Each row is a point. The points of each table are mixes of a few directions, plus a little noise. How many directions does each table use, and how many do they share? Where both have some left over, give the other angles between the two spaces (their principal angles), to ten degrees, smallest first.

First (6 x 3):
[[ 42  12 -24]
 [-17 -33  46]
 [-20  13 -13]
 [-44 -60  85]
 [ 38  46 -68]
 [  1  20 -26]]
Second (7 x 3):
[[ 56 -32  33]
 [-68 -19  36]
 [-50   1   7]
 [ 68   3 -15]
 [-13  17 -20]
 [ 18 -33  41]
 [-12  64 -82]]
Directions: first 2, second 2, shared 2

First:
[[ 23 -11 -32  30  -6  -4]
 [  4   6  -3  14  50  12]
 [ 26  29  16 -56 -49  14]
 [-95 -20  46   3 -51 -28]
 [ 26 -16  -2 -41  11 -25]
 [ 23   9 -27  24 -39  14]
 [  2  17   5   8  51  23]
 [ -9 -11  -2  17  35  -6]]
Second:
[[ 17 -12  16 -23  69  51]
 [ 23  -3  25  28 -22 -33]
 [ 38   0  17  19  -3 -26]
 [-54  27 -78 -26 -43  -5]
 [-34  -1  -9 -10  -4  16]
 [ 11 -10  28  13   3  -4]]
Directions: first 4, second 3, shared 1; angles 40, 80

First (9 x 8):
[[-65 -15 -27  29   4 -47  33  23]
 [ 27  10  10   0   7   3   3   5]
 [-15  -7  -5  -1  -7   1  -4  -4]
 [-21 -21  -7 -31 -36  42 -52 -41]
 [ 65  22  24 -11  15  19  -3  -1]
 [ 78  14  31 -46 -14  70 -54 -40]
 [-33  -5 -13  22   8 -34  28  20]
 [-19 -17  -6 -28 -31  37 -46 -36]
 [-14  19  -8  65  53 -91  95  74]]
Second, 9 rows:
[[-52  40  35  27 -30 -31  24 -38]
 [ 83 -74  16  17 -25  64 -88  -2]
 [-64 -26 -29  -9 -34  -2 -27 -23]
 [-36  46  14   2   8 -28  47  -6]
 [-19 -22 -13 -14  35  25  25  35]
 [ 13   5 -24 -35   4   9 -13  -3]
 [ 25  11   7  20  16 -25  21  19]
 [ 71  31  -5 -53  72  33  39  46]
 [-19 -12  -1  45 -46 -43 -28 -25]]
Directions: first 2, second 5, shared 2

First (9 x 9):
[[ 18  14  45 -16  12 -11 -45   4  -4]
 [ 41 -51  -3   6  17 -67  -1 -11  -5]
 [ 13  -4   6   3  55 -55  32 -50 -16]
 [  8   0  -5  -6 -11  39  -4  17  32]
 [ -8 -16 -33 -14  29 -47   1 -20 -38]
 [-78   5 -39  51 -95  28  42  30 -34]
 [-43  -3 -12  47 -73   9  32  23 -15]
 [ 23  31  30 -25  23  60 -16   2  48]
 [ 26  22  11 -47  41  43 -40   7  31]]
Second (10 x 9):
[[  0 -56 -56  29 -26 -16  50   2   8]
 [  3 -52 -70  16 -45  53  41  33  49]
 [ -6   9  36  14   0 -57 -14 -14 -42]
 [  0  14  -6 -31  20  18 -28   5  -1]
 [  4 -38 -65  -3   0  25  36   4  28]
 [  1  53  84  11  27 -35  -9 -33 -22]
 [ -5  11 -16 -48  -9  46 -71  43  -1]
 [ -7 -14  22  32 -29 -61  -3  -1 -40]
 [  0  49  83  16   7 -16 -10 -18  -9]
 [  9  23 -13 -36  56  43   9 -21  31]]
Directions: first 5, second 4, shared 4

First (9 x 11):
[[ 27   2 -19   1 -47  -2  10   0 -32  -6  20]
 [ 16 -12 -19  -4 -23  33   1  27 -56 -17  33]
 [-50  58  47   0  58 -25 -34  52   5  -5 -55]
 [ 13  58 -43 -25  16  -4  19 -29   6  24  46]
 [ -7 -36  42  10  15 -54 -26  -8  11  28 -36]
 [-38  15  -5  -8  66  44  15 -38  95  -1   1]
 [ 13 -80   3   2 -19  39 -15  22 -61 -10  31]
 [ -8  68  11  13  -4 -70  15 -35  73  16 -48]
 [ 30 -69 -11  14 -70  35  13   7 -41 -28  18]]
Second:
[[ 33  21 -31 -24 -11 -65  19 -15 -15  15  20]
 [ 41 -10 -26   5 -26 -84  37 -42  -5  14   9]
 [-32  17   1  20  21  82   4 -26  71  -4  -6]
 [ 32 -37 -29  14 -29 -21  29 -59  14  17  22]
 [ 16  27  35 -36  47  33 -33  66 -16  16   9]
 [-21 -55  51  50  14  58 -43   8 -21  15 -16]
 [-43 -76 -23   1 -64  73 -24   0 -37 -38  19]
 [-38  47  -6 -13   4 -22 -18  30 -34 -17 -16]
 [  9  -5  12  31  16 -11  -4 -31  -2  35   5]
 [  5  72  11 -46  24 -46  32  69  39 -52 -46]]
Directions: first 5, second 6, shared 3; angles 30, 50

First:
[[-17 -49 -56  13 -89  19  21  19 -41  41  19 -24]
 [-25  23  16 -24  50 -34 -15 -40   0   3 -41  33]
 [-11 -62 -63 -13 -60   4   7  36  -1  -3  52   8]
 [ -6 -48   8 -32 -46  -9  28  26 -41  18 -12  13]
 [ 19  24  30  -4  37 -16 -29  -2  42  -1  -5 -18]
 [-18 -42 -26 -15 -41   6  27  16 -37  -1   8  26]
 [ 25  47  28  30  36   4 -29 -11  43   3  -2 -44]
 [ -5  49  12  22  54   8  -8 -40  11 -21 -17  12]
 [ 33  54  51  27  57  21  -3  -4  25 -38  -3  -7]]
Second (11 x 12):
[[-50  30 -43   4  45 -13 -14 -65  -4  -6 -19  46]
 [ -9   7 -12  24  -8  35  33  -8 -37 -27   4  23]
 [ 37 -24  35 -23 -19 -23 -21  45  34  26   7 -46]
 [-50  29 -43   4  45 -15 -16 -67  -1  -5 -19  45]
 [ 18 -11  16  -8 -11  -5  -4  22  10  10   5 -21]
 [ 18 -11  14   7 -23  18  17  26 -11  -6  10 -11]
 [  1  -1  -4  25 -19  43  39   7 -39 -26   9  15]
 [ 43 -27  40 -26 -25 -22 -20  53  34  28  10 -53]
 [ -2   3  -6  18  -9  28  25  -1 -26 -19   3  13]
 [-21  11 -10 -55  57 -95 -89 -38  85  55 -28 -15]
 [ 16  -9   8  31 -33  53  50  26 -46 -31  16   5]]
Directions: first 5, second 2, shared 2
